Every row gives one point. Two turns around zero, p and q, are shown by what they do to some points. Write where each new point lands after one turn and then the other. Backwards means that the second turn is done in reverse. Each puzzle has new turns, and all numbers are rounded.

Turn p:
0.15	0.01	-0.29 -> 0.19	0.01	-0.27
-0.12	0.04	-0.21 -> 0.08	0.21	-0.10
-0.02	0.13	0.64 -> -0.17	-0.28	0.57
0.00	-0.18	-0.13 -> -0.09	0.04	-0.20
Turn q:
-0.15	-0.07	0.04 -> -0.13	0.00	0.12
-0.35	-0.16	-0.40 -> -0.45	0.32	-0.08
0.41	-0.21	0.15 -> 0.12	-0.42	-0.22
-0.18	0.41	-0.12 -> 0.17	0.41	0.12
0.13	-0.18	0.08 -> -0.04	-0.22	-0.07
0.14	0.20	0.26 -> 0.31	-0.11	0.13
Where do these land?
p, then q: 0.14	0.33	0.05 -> 0.15	-0.31	-0.11
p, then q: 0.17	0.01	-0.10 -> -0.05	-0.03	-0.19
q, then p: -0.51	-0.32	-0.13 -> -0.19	0.42	0.41
q, then p backwards: -0.03	0.27	-0.05 -> -0.13	0.19	-0.15
p, then q: 0.22	-0.29	0.23 -> -0.42	-0.05	0.06

Turn p:
0.03	0.88	-0.34	-0.21	-0.30	-0.13 -> -0.18	0.53	-0.67	-0.50	-0.17	0.07
0.11	0.26	-0.02	0.16	0.61	-0.22 -> 0.01	-0.09	-0.20	-0.18	0.61	-0.27
0.07	-0.28	-0.16	0.04	-0.13	0.09 -> 0.18	0.01	0.07	0.26	-0.09	0.16
-0.29	-0.21	0.04	-0.22	-0.06	-0.09 -> -0.30	-0.17	0.10	0.12	-0.09	0.20
0.18	-0.20	0.22	0.12	0.21	0.26 -> 0.28	-0.13	0.35	-0.03	0.12	-0.11
0.15	-0.18	0.04	-0.07	-0.13	0.47 -> 0.30	0.09	0.36	-0.06	-0.17	0.19
-0.07	-0.11	-0.05	-0.14	-0.12	-0.06 -> -0.08	-0.07	-0.03	0.08	-0.12	0.16
0.19	-0.10	0.19	0.02	0.02	-0.11 -> 0.13	-0.24	0.00	-0.01	-0.05	-0.14
-0.37	-0.07	0.07	0.29	-0.10	-0.22 -> -0.34	0.06	0.02	0.33	-0.04	-0.25
Turn q:
-0.16	0.33	-0.45	0.10	0.30	0.19 -> -0.20	-0.02	-0.32	-0.30	0.30	0.39
-0.45	-0.39	0.08	0.55	-0.37	-0.29 -> -0.42	0.55	-0.07	0.17	-0.04	-0.61
0.17	-0.02	0.47	-0.06	0.06	-0.22 -> 0.42	-0.02	0.21	0.05	0.01	-0.29
0.33	-0.09	-0.22	-0.14	-0.29	0.04 -> -0.03	0.05	0.15	0.11	-0.39	0.29
-0.10	0.00	-0.12	-0.17	0.03	-0.12 -> -0.02	-0.11	-0.15	-0.13	-0.14	-0.03
0.36	-0.17	0.18	-0.16	0.22	0.08 -> 0.40	-0.15	0.03	0.28	-0.02	0.12
-0.14	-0.13	0.33	-0.12	-0.02	-0.16 -> 0.11	-0.12	0.06	0.05	-0.04	-0.39
-0.20	0.07	-0.15	0.00	0.02	0.33 -> -0.30	-0.16	-0.05	0.01	0.18	0.15
0.20	0.42	-0.13	0.00	0.05	0.14 -> 0.06	-0.01	0.15	-0.26	0.14	0.38
Where do these land?
q, then p backwards: 0.15	-0.01	0.07	-0.14	-0.23	-0.02 -> -0.02	-0.15	0.17	-0.02	-0.17	0.15
p, then q: -0.07	-0.12	0.08	-0.15	-0.22	0.43 -> -0.02	-0.15	0.49	0.08	0.08	-0.07
q, then p: 0.07	-0.07	-0.23	0.20	-0.21	0.24 -> -0.18	0.32	0.23	-0.07	0.02	-0.12
q, then p: 0.04	0.09	0.13	-0.44	0.24	-0.39 -> 0.34	-0.32	-0.25	0.11	-0.24	0.28
p, then q backwards: -0.01	0.58	-0.24	0.18	-0.17	-0.02 -> -0.15	-0.07	-0.26	0.41	0.07	-0.43
p, then q: 0.28	-0.30	0.21	-0.22	0.06	0.42 -> 0.29	-0.17	0.37	0.43	-0.06	-0.01
q, then p backwards: -0.38	-0.06	-0.04	0.23	0.29	-0.33 -> 0.13	0.48	-0.08	0.23	0.11	-0.27
p, then q: -0.13	-0.13	0.40	-0.01	0.22	-0.25 -> 0.03	0.01	-0.27	0.19	-0.10	-0.43
q, then p: 0.05	0.02	-0.37	0.35	0.03	-0.08 -> -0.10	0.40	-0.08	-0.27	0.10	0.12

Turn p:
-0.13	-0.15	-0.13	-0.21	-0.28	0.06	0.14	-0.03 -> -0.33	-0.21	-0.10	-0.11	-0.02	-0.14	0.06	0.09
-0.12	-0.13	0.13	0.22	-0.12	0.15	-0.17	0.10 -> -0.12	-0.12	0.25	0.11	0.06	0.13	-0.21	-0.10
-0.13	-0.15	-0.15	-0.04	0.01	-0.12	-0.16	0.09 -> -0.19	0.12	0.07	0.13	-0.05	0.00	-0.03	0.19
0.17	0.08	-0.05	-0.03	-0.16	0.18	0.06	0.19 -> 0.05	-0.23	-0.09	-0.14	-0.10	0.18	-0.08	0.08
-0.03	-0.11	-0.16	0.42	-0.21	-0.21	0.35	0.03 -> -0.20	-0.06	0.05	0.07	-0.46	0.06	0.19	-0.35
-0.01	0.25	0.08	0.44	1.29	-0.31	0.29	0.13 -> 0.74	0.63	-0.28	0.85	0.07	0.28	0.46	-0.31
-0.12	0.41	0.26	-0.17	-0.34	-0.07	0.00	-0.24 -> -0.06	0.04	0.11	-0.56	0.28	-0.04	0.15	-0.16
-0.02	0.34	-0.16	-0.08	-0.20	0.17	-0.19	-0.29 -> -0.10	0.17	-0.18	-0.42	0.14	-0.01	-0.26	-0.08
0.13	-0.04	-0.01	-0.18	-0.29	-0.09	-0.21	0.17 -> -0.07	-0.08	0.20	-0.23	-0.10	0.03	-0.07	0.31
-0.04	-0.23	0.09	-0.19	0.19	0.22	-0.03	0.12 -> 0.04	-0.20	-0.05	0.26	0.20	-0.05	-0.07	0.20
0.31	-0.28	0.10	-0.18	0.11	0.03	-0.09	-0.28 -> 0.24	-0.06	0.02	0.04	-0.01	-0.46	-0.16	0.13
Turn q:
-0.02	-0.09	-0.08	0.07	0.07	0.08	-0.40	-0.18 -> -0.04	0.13	0.28	-0.24	0.13	-0.11	-0.20	-0.05
-0.42	-0.04	-0.29	0.00	-0.13	0.06	0.04	0.18 -> 0.11	0.25	-0.36	-0.15	-0.10	-0.12	-0.03	-0.26
-0.17	-0.02	0.10	-0.02	0.31	0.20	0.01	0.30 -> -0.15	0.41	-0.11	0.25	0.03	0.01	-0.03	0.05
0.05	-0.23	0.13	-0.11	-0.11	-0.02	0.01	-0.66 -> -0.11	-0.37	0.33	-0.18	0.17	-0.39	0.24	-0.05
0.42	-0.02	0.20	0.36	-0.16	-0.06	0.23	0.35 -> 0.09	-0.30	-0.07	0.40	0.12	0.50	-0.12	-0.09
-0.25	0.48	-0.08	-0.12	-0.27	0.15	0.02	-0.28 -> 0.27	0.13	0.09	-0.35	-0.21	0.01	0.47	-0.06
-0.03	-0.03	-0.32	-0.26	0.10	0.18	-0.03	0.04 -> -0.09	0.19	-0.23	-0.26	0.11	-0.07	0.01	0.18
0.06	-0.03	-0.15	0.17	0.18	-0.18	0.00	-0.41 -> 0.26	-0.17	0.20	-0.05	0.14	-0.32	-0.09	0.14
0.36	-0.02	0.48	-0.10	0.00	-0.40	0.13	0.65 -> -0.33	-0.27	-0.13	0.56	-0.38	0.48	-0.23	0.15
Where do these land?
p, then q backwards: -0.33	0.10	0.06	0.01	0.07	-0.42	-0.26	-0.60 -> -0.51	-0.17	0.02	-0.01	0.29	0.48	-0.30	-0.19
q, then p: 0.07	-0.20	-0.44	-0.34	0.48	-0.30	-0.05	-0.07 -> -0.16	0.29	0.23	0.08	-0.17	0.34	0.14	0.59
p, then q: 0.17	-0.10	0.05	-0.14	-0.16	-0.19	-0.14	0.15 -> -0.23	-0.05	-0.09	0.14	-0.17	0.21	0.01	-0.09
q, then p: -0.14	0.08	-0.01	0.11	-0.18	0.28	-0.18	0.26 -> 0.05	0.06	-0.28	-0.24	0.24	-0.03	-0.16	-0.15
q, then p: 0.40	0.09	0.22	0.35	0.01	0.44	0.05	0.29 -> 0.29	-0.13	-0.27	0.30	0.27	0.20	-0.33	-0.35
q, then p: -0.17	0.25	0.22	0.01	0.08	0.13	0.19	0.18 -> 0.02	-0.10	-0.14	-0.15	-0.14	0.20	0.03	-0.34
q, then p: 0.34	0.05	-0.11	0.32	-0.19	0.14	0.30	0.57 -> 0.06	-0.07	-0.44	0.24	-0.10	0.10	-0.63	-0.13
p, then q: -0.25	-0.29	0.13	-0.21	0.19	-0.19	0.02	-0.34 -> 0.32	-0.09	0.01	0.35	-0.29	-0.20	-0.15	0.13
q, then p: -0.36	-0.12	-0.07	0.06	-0.21	-0.05	-0.06	-0.38 -> 0.07	0.14	0.08	-0.18	-0.05	-0.45	0.27	0.04
p, then q: 0.26	0.14	-0.06	-0.18	-0.09	0.15	0.13	-0.07 -> -0.16	-0.13	-0.21	-0.23	0.03	0.00	-0.13	0.15
